Rows are points. To make a cloud, some directions were put in groups of two or more. Within a group, all points are equally far from the middle, so they leave a hole (a ring in 2 directions, a hollow ball in 3). The other directions are filled evenly. Then the cloud was stretched, turned, moved and blurred a little. How many holes are there, and how many directions does each take, smallest first?

Cloud (14 x 2):
[-6.7 -10.7]
[7.4 14.4]
[-28.7 -9.5]
[-2.2 3.7]
[-3.8 11.1]
[8.0 -19.6]
[-22.3 -5.4]
[-26.6 9.4]
[1.0 3.6]
[-14.1 -1.1]
[18.0 7.3]
[-20.0 8.2]
[12.6 3.0]
[-18.0 -14.4]
Holes: 0

Cloud (20 x 3):
[-5.7 -18.0 18.6]
[-5.2 -21.9 -7.6]
[5.1 -22.7 0.6]
[17.2 -11.9 -4.5]
[-22.0 -6.8 -13.7]
[17.9 -1.0 -9.5]
[-3.3 1.4 23.3]
[15.5 12.4 2.4]
[1.2 -23.9 0.4]
[18.6 -10.4 5.8]
[-16.2 -17.6 -8.3]
[0.3 20.4 4.2]
[-18.2 3.2 18.4]
[8.8 15.6 8.6]
[-7.6 -6.8 -20.9]
[0.4 -9.4 23.6]
[16.0 6.8 10.9]
[-23.3 8.0 9.7]
[2.7 15.1 -15.9]
[18.4 8.0 0.5]
Holes: 1 (3)

Cloud (28 x 4):
[-18.8 -10.0 13.7 1.4]
[10.6 17.4 7.6 10.9]
[22.7 -2.4 19.1 2.8]
[19.5 15.5 10.0 -13.1]
[0.9 -7.9 -0.8 -26.3]
[23.8 -1.7 -11.5 -3.6]
[6.3 -17.6 24.0 3.1]
[17.9 20.2 1.4 -2.1]
[-14.0 2.7 20.1 2.7]
[-16.9 -5.0 10.3 9.6]
[-3.3 13.4 16.2 9.8]
[-1.3 -16.1 25.8 -2.2]
[-6.1 -19.5 -12.2 -6.0]
[17.8 -21.8 2.4 -11.5]
[-7.8 1.7 -14.9 5.1]
[15.2 5.6 -14.2 7.1]
[14.4 -12.7 22.9 -10.0]
[-9.1 15.1 -2.4 5.8]
[14.7 -24.4 12.6 -0.3]
[10.7 -8.7 -16.8 6.3]
[8.6 11.5 -16.5 -5.2]
[-1.1 -21.7 21.9 -1.7]
[17.2 -23.4 7.1 -8.3]
[4.4 -21.1 22.5 -3.1]
[-9.8 -15.0 -9.9 7.7]
[-11.1 9.8 20.1 -3.8]
[2.1 5.7 3.7 -26.5]
[-8.4 -21.4 9.8 -15.7]
Holes: 1 (4)

Cloud (81 x 8):
[-18.6 5.7 -4.0 -4.2 -18.3 -19.5 11.9 5.2]
[-16.5 5.9 4.1 -12.4 15.5 17.4 2.3 14.2]
[9.0 10.7 -0.9 -25.5 23.3 -5.0 -10.4 6.5]
[-13.8 -7.6 -22.6 4.0 -8.6 -9.5 9.4 -1.5]
[19.3 -19.5 18.6 7.8 11.2 1.7 -12.6 -6.7]
[-4.9 17.5 -23.2 26.3 11.6 6.4 -9.9 5.1]
[14.0 -9.8 6.7 -18.3 -2.7 -2.6 -22.4 14.2]
[-0.6 -0.5 8.3 9.1 18.7 -4.0 22.4 18.0]
[-9.9 2.1 9.4 26.3 -12.9 15.2 -23.1 2.8]
[-13.8 3.2 -6.5 15.8 -2.2 17.7 5.6 -16.1]
[0.6 1.0 -23.6 32.0 10.2 5.2 -7.9 3.7]
[3.2 13.6 -22.7 11.6 19.4 7.2 2.6 16.8]
[-14.3 -0.5 -8.2 -12.7 2.0 -23.4 -16.4 4.9]
[14.1 -12.7 -0.2 -7.7 20.6 -24.2 -11.8 11.7]
[-22.0 -14.7 3.5 12.9 -1.8 1.8 -1.0 23.8]
[15.6 0.8 -4.8 -2.3 18.1 15.7 -27.6 4.3]
[3.3 2.9 4.3 1.5 32.3 -16.3 2.3 1.6]
[11.2 15.5 -13.0 -7.5 30.0 2.3 8.9 10.2]
[-9.9 -6.7 -23.9 6.6 -9.3 -14.5 -5.9 -4.0]
[12.3 3.9 -13.7 5.8 33.7 8.8 -0.6 12.6]
[-12.7 3.3 -5.7 24.0 -19.9 10.5 -4.2 -14.9]
[27.5 4.2 -13.9 6.7 0.8 -2.7 13.9 4.3]
[7.3 -5.4 -15.8 -0.3 -4.1 13.9 -21.0 21.2]
[31.2 -5.1 7.8 8.2 -5.5 -14.5 -2.2 -7.5]
[-4.0 -7.3 -6.1 32.8 -4.2 -10.8 -15.5 -4.9]
[-17.9 6.9 6.9 -5.9 -0.4 -13.6 -19.6 5.5]
[15.7 7.9 -11.1 -1.2 -16.0 8.5 5.3 17.9]
[18.1 -19.3 16.0 -9.4 5.9 -10.1 13.6 2.1]
[15.5 -6.6 2.5 -9.0 14.9 7.3 -24.1 24.4]
[-5.0 10.2 -17.7 14.8 5.6 8.7 10.2 -25.5]
[22.6 -0.3 0.2 -6.9 -7.4 7.1 -10.2 -11.0]
[16.5 13.8 -8.1 -11.9 28.2 5.7 6.4 19.5]
[2.3 -20.6 -25.1 7.0 9.7 -0.4 -1.8 3.5]
[21.9 -12.2 6.5 -8.8 12.4 -0.6 -22.9 16.4]
[-1.5 -26.3 16.4 3.5 -4.9 -6.7 -13.6 12.7]
[-1.0 -4.3 -13.0 -13.1 20.8 -13.6 -20.6 15.6]
[24.5 -6.4 -8.6 -20.7 5.0 -6.8 -4.8 0.2]
[21.2 -18.4 -11.7 -10.8 1.5 -17.5 11.4 4.9]
[19.5 -2.8 9.2 28.2 1.4 23.2 8.3 -10.2]
[3.0 16.0 -4.7 -14.5 27.6 6.3 -2.7 -5.2]
[-15.7 15.0 9.8 26.3 -3.3 0.2 -18.0 0.6]
[7.9 4.5 -7.4 14.6 1.1 30.1 -27.0 -3.5]
[-1.1 -7.6 -16.5 3.8 -0.1 -14.9 5.1 -22.5]
[3.7 -13.1 17.3 1.8 3.3 0.8 11.4 -13.4]
[1.2 4.4 -10.1 8.7 19.0 -13.3 -0.1 29.3]
[6.1 7.2 -14.5 7.3 11.8 26.6 -16.8 -18.7]
[16.5 -6.0 -10.5 -24.8 11.8 -21.1 -9.9 6.1]
[4.4 1.5 -16.3 -1.1 -5.2 19.2 -6.1 28.7]
[7.2 5.9 17.5 34.2 6.1 6.2 -9.6 13.2]
[-10.9 26.8 10.0 23.4 2.0 -5.5 -12.0 -9.1]
[0.4 6.6 -15.9 6.9 -6.9 4.0 -13.5 -31.3]
[-9.1 0.6 9.4 15.1 23.7 -7.7 -7.4 6.3]
[13.7 -17.2 10.9 18.5 -7.2 13.8 -22.4 0.4]
[-1.1 -11.5 -12.6 15.9 25.3 3.3 -14.9 -15.3]
[7.8 15.6 -16.3 17.6 1.8 -21.2 -5.9 -10.3]
[-26.3 7.5 5.0 6.2 -6.4 -0.8 -7.7 26.3]
[9.2 29.6 -18.5 12.7 10.3 -5.4 1.0 1.7]
[15.8 22.6 -3.0 -1.8 22.7 11.3 -10.9 -25.4]
[10.4 -17.3 10.9 2.5 0.0 19.5 -1.1 9.6]
[16.9 4.4 -14.9 -7.2 2.9 -26.4 -4.6 2.6]
[21.1 -10.6 -3.5 8.8 8.1 17.0 -26.4 9.1]
[-10.2 7.1 -1.2 5.0 -16.4 5.4 -24.4 12.6]
[1.7 8.9 26.1 6.6 12.6 -5.4 14.3 2.5]
[5.7 -1.6 -4.4 1.8 -6.8 24.4 -11.6 -5.1]
[-9.0 6.7 -17.9 -5.3 -12.7 -18.4 -2.3 -4.0]
[19.4 14.5 5.9 -8.9 7.4 15.1 3.0 -7.2]
[-9.3 16.5 13.8 27.2 -7.8 5.5 4.9 10.6]
[-12.2 18.5 7.1 -14.8 8.4 -0.5 18.4 4.9]
[-10.7 4.8 13.6 8.5 -6.8 8.6 -24.5 16.0]
[-7.6 14.6 5.5 5.1 23.5 -3.4 13.8 -11.2]
[20.9 -6.7 2.7 4.2 -0.1 17.2 12.3 13.7]
[2.2 -19.3 -4.7 13.4 -6.8 -6.9 14.7 -7.0]
[20.6 0.9 25.8 3.9 -3.7 -7.3 -6.1 -11.1]
[-14.0 -3.7 22.7 -5.3 11.9 -20.7 -2.1 17.1]
[-3.8 8.5 -3.8 3.9 32.9 -1.7 10.6 -5.5]
[-1.3 11.0 -9.6 6.9 -15.1 5.7 -6.2 -26.2]
[1.1 6.0 -16.3 -11.0 6.4 11.8 3.6 -9.5]
[1.7 14.0 -2.0 12.9 -12.0 11.3 -29.8 11.7]
[-21.7 -1.4 -7.0 8.5 11.8 15.1 -8.4 1.5]
[-5.8 8.5 16.7 23.6 16.8 21.0 2.8 -8.8]
[16.1 21.9 -9.5 3.2 18.2 -16.7 -10.4 -4.8]
Holes: 2 (3, 4)

Cloud (102 x 9):
[19.6 -22.8 -2.2 1.5 -27.5 -9.7 -10.5 -17.7 -3.4]
[16.8 -10.4 -15.6 2.1 -13.8 -12.7 -13.2 3.6 2.3]
[15.2 -32.1 -6.1 17.0 1.5 -22.6 -1.7 -0.9 7.0]
[5.8 -4.1 -10.6 -14.9 -1.1 4.7 -6.4 12.7 -32.7]
[33.9 -17.2 -29.9 6.0 -16.4 3.3 -6.4 12.1 1.1]
[-8.0 -18.5 -10.6 -7.2 6.8 -0.5 -3.0 2.5 -5.1]
[4.9 10.8 -21.5 14.6 12.2 -15.1 -17.7 7.8 -6.1]
[-10.6 -20.7 -16.7 -6.9 -16.5 1.1 31.4 -4.6 -2.6]
[-11.0 -0.6 -18.4 3.6 -25.2 -8.3 17.4 -7.5 0.5]
[16.0 -2.1 -10.4 -1.4 -23.6 -35.0 3.5 19.6 0.8]
[1.0 0.6 2.1 15.2 -18.4 10.9 6.3 -13.2 0.8]
[6.5 -7.9 -34.8 -0.4 -2.8 -0.8 -1.5 -17.4 7.6]
[-6.2 9.0 -0.2 -6.1 -20.0 -22.0 7.3 -8.3 6.9]
[18.3 -9.7 -10.0 24.5 15.7 -10.0 -10.2 -16.1 -10.6]
[1.6 -0.4 0.0 3.3 -6.8 -18.0 -1.4 19.4 17.4]
[2.6 -21.2 5.1 1.2 8.7 2.7 -1.1 18.3 -6.5]
[22.5 -7.5 14.6 -1.9 3.5 6.2 -7.2 17.0 -11.8]
[24.2 -14.1 -3.5 12.6 8.6 -7.2 -10.5 -18.4 7.5]
[9.6 -20.3 -8.6 12.1 5.5 -14.2 19.4 -18.1 17.5]
[7.0 -6.0 -4.9 19.6 6.1 -27.8 -11.2 -10.8 2.7]
[-2.3 11.5 0.0 -0.6 -17.2 -6.6 -7.7 7.1 6.4]
[19.3 -11.9 -7.3 20.7 1.5 -16.9 10.9 -5.1 18.7]
[-2.3 1.1 -9.9 -7.9 8.5 5.5 -11.5 5.4 -6.6]
[3.1 -21.3 23.2 -1.1 3.4 -22.7 -16.0 5.0 16.4]
[11.6 -5.7 -1.0 26.5 1.2 -15.8 13.7 -3.6 17.3]
[3.0 4.2 -13.2 -4.3 -4.5 -11.1 -9.3 19.4 -6.4]
[-7.1 6.7 -11.6 26.5 17.6 -15.7 29.8 -7.6 11.5]
[-5.7 -12.3 -23.7 -9.9 3.4 -3.1 -10.2 -7.8 7.4]
[-4.5 16.0 -13.4 -14.3 -26.4 -20.4 -4.1 -2.8 6.8]
[-4.5 7.7 -4.2 14.5 15.8 -12.8 -3.9 2.9 -10.2]
[11.3 -1.7 -2.5 -5.3 21.7 -26.0 -10.1 5.6 10.1]
[2.8 2.9 -22.9 -10.8 3.9 -7.5 13.0 18.0 -14.7]
[-9.1 -5.4 6.8 -12.0 -18.8 -14.2 -3.9 7.4 1.1]
[15.2 1.6 -6.9 -12.8 -6.3 -10.1 14.6 -2.5 -2.0]
[6.7 -34.0 -21.7 3.1 -1.2 -10.9 -4.3 -6.9 -8.5]
[1.3 -9.9 8.5 18.8 -10.9 2.0 -7.0 -3.6 -5.1]
[13.7 5.3 0.5 -11.4 6.3 9.6 3.3 23.4 -10.0]
[1.6 -35.1 -10.4 -1.9 2.8 -8.8 17.8 13.1 -2.5]
[-0.7 -11.4 -5.6 4.4 2.1 12.0 -21.7 -12.9 3.2]
[19.3 -11.8 5.5 6.7 -12.2 13.3 -15.1 20.5 2.7]
[7.5 -20.6 -0.9 9.4 5.5 -31.6 4.2 -19.1 14.9]
[40.0 -5.5 -10.4 16.6 16.9 -10.5 -14.9 7.2 -12.7]
[-5.0 6.0 6.0 21.5 3.1 -16.1 2.9 10.4 -10.9]
[-9.3 -14.1 8.1 21.0 8.0 -11.6 1.8 11.3 -7.1]
[9.6 15.0 -6.2 -1.3 12.9 -6.6 3.6 -18.7 9.2]
[-14.7 -7.0 -19.1 19.1 -12.5 -9.4 5.0 -6.8 21.4]
[18.1 -21.4 -12.1 13.5 -7.1 -15.4 16.8 -1.3 9.9]
[8.9 -3.2 -4.0 15.1 -9.7 -7.7 -10.1 15.0 18.3]
[5.6 -13.1 -0.3 -7.8 -1.5 13.7 -2.6 11.0 -5.2]
[-15.0 21.8 -7.8 9.0 -17.3 -39.5 5.6 -8.7 6.5]
[-2.8 -15.5 -14.4 10.2 6.8 15.4 -6.7 5.4 14.1]
[-6.9 9.5 -4.8 15.1 -3.7 -29.7 14.0 -9.6 -9.6]
[25.9 -21.9 0.5 12.3 16.1 -30.1 -1.2 4.1 -7.5]
[9.5 12.2 -0.5 12.4 10.5 -9.2 -23.9 4.7 16.0]
[-13.9 -5.6 -4.0 -17.8 -7.6 -35.4 -12.0 -2.1 8.2]
[-18.4 -19.5 2.2 8.9 -17.3 -7.9 -1.1 14.9 5.3]
[5.7 -20.7 -6.7 30.7 11.1 -4.7 -15.2 19.1 18.8]
[-12.3 -15.4 -8.3 22.3 -5.0 -23.7 1.8 -15.2 14.7]
[19.4 -5.9 -11.8 6.1 19.1 2.4 -0.2 -12.3 4.0]
[21.1 1.0 -19.2 10.2 4.6 -13.3 -29.4 -4.7 -13.3]
[-6.6 -9.2 -12.0 11.0 14.8 -4.2 5.5 13.9 13.0]
[7.9 -11.5 -13.8 -2.1 -14.4 7.8 22.5 12.5 0.0]
[41.1 -30.7 -4.9 4.1 -14.1 7.4 -15.3 -1.5 -14.6]
[-9.4 5.2 -14.1 -4.8 6.6 -4.5 -16.3 10.6 -10.1]
[-1.1 -32.8 -19.7 -4.6 7.9 -8.1 7.4 13.1 -2.6]
[-2.7 -27.7 -22.5 -5.8 -2.1 2.3 6.9 -0.1 -9.4]
[-2.2 16.4 -22.7 -6.6 -1.8 9.4 18.3 11.0 -7.9]
[4.7 7.1 -7.7 -11.1 0.9 -12.6 -30.9 2.9 1.1]
[-2.8 -21.4 -4.8 -15.7 -7.3 -2.5 -20.8 10.5 5.7]
[-3.5 -2.4 -11.0 14.3 10.7 -35.1 -3.6 14.5 -10.9]
[22.6 -4.0 -21.9 -1.9 9.2 -27.6 -6.9 0.4 5.4]
[7.3 -11.7 -39.6 18.8 -1.2 -1.6 -11.0 -12.6 0.5]
[8.2 5.0 -18.5 3.3 -0.2 -6.8 -19.5 6.1 -13.0]
[29.1 1.3 -22.7 -7.3 1.2 -13.7 -20.3 8.7 -5.6]
[11.7 -8.2 -29.6 10.4 8.7 -2.8 -17.2 10.1 7.7]
[7.8 10.2 -24.7 0.4 -5.5 -12.6 -11.0 -16.8 34.0]
[-12.2 1.6 -12.8 -10.5 3.1 -28.6 9.9 -11.5 -6.2]
[9.3 -12.1 8.2 -11.4 10.9 -7.8 -4.4 10.3 1.1]
[2.1 0.8 11.8 1.4 3.4 -21.3 -8.1 27.4 17.7]
[8.9 -3.6 -9.3 -7.5 -5.9 -24.9 -5.0 7.5 -2.8]
[-2.5 -2.9 -14.6 16.1 20.6 -32.1 9.8 -8.8 -13.1]
[2.2 18.8 -24.3 12.6 17.7 -6.8 0.4 15.6 6.2]
[18.7 -12.5 -10.0 -6.9 -5.7 -19.9 5.0 -16.1 3.5]
[-8.4 16.2 -10.2 19.6 -3.2 -9.4 2.9 -3.0 18.1]
[-2.9 13.3 -11.2 1.7 -27.6 -22.7 3.5 -2.9 0.2]
[13.3 -20.4 0.1 2.8 -3.3 -30.8 -21.4 -0.6 4.0]
[10.3 -18.6 9.4 -8.2 28.7 -26.2 0.6 5.1 0.2]
[11.6 -20.6 -14.3 -11.9 -11.2 15.4 5.0 11.9 -16.3]
[-15.9 10.7 -6.5 4.0 9.3 -28.4 29.2 -6.2 1.1]
[33.0 0.9 -26.6 -3.6 -5.6 -20.5 -31.5 1.3 -6.8]
[1.7 -40.6 5.7 -5.1 13.2 -12.3 9.0 0.7 3.2]
[-0.8 -8.8 4.5 -7.2 -14.3 -14.7 17.3 -9.6 -6.1]
[14.8 -29.2 -3.5 -15.1 0.9 13.3 -11.1 11.3 -18.8]
[8.4 0.3 -23.4 -6.8 7.0 -19.5 7.2 9.3 5.0]
[20.8 4.4 -3.3 18.6 15.8 -25.2 -19.6 7.6 14.1]
[1.4 4.7 -5.0 -17.5 -2.7 -16.5 -0.3 -12.8 4.0]
[5.9 -1.2 -6.2 8.2 22.6 -13.4 -19.0 21.4 13.2]
[20.7 -13.7 -0.4 8.9 -26.6 -8.0 3.8 -5.0 11.5]
[17.7 -3.0 2.3 13.6 6.1 -24.3 -1.3 -10.5 -1.8]
[-0.8 7.5 -8.7 15.0 5.9 -0.5 13.7 -7.7 0.4]
[-16.5 -9.2 -9.6 -9.1 10.0 -5.8 -1.0 -15.2 0.9]
[18.7 -6.3 -2.5 -9.5 -31.9 2.5 -12.4 -18.3 9.2]
Holes: 0
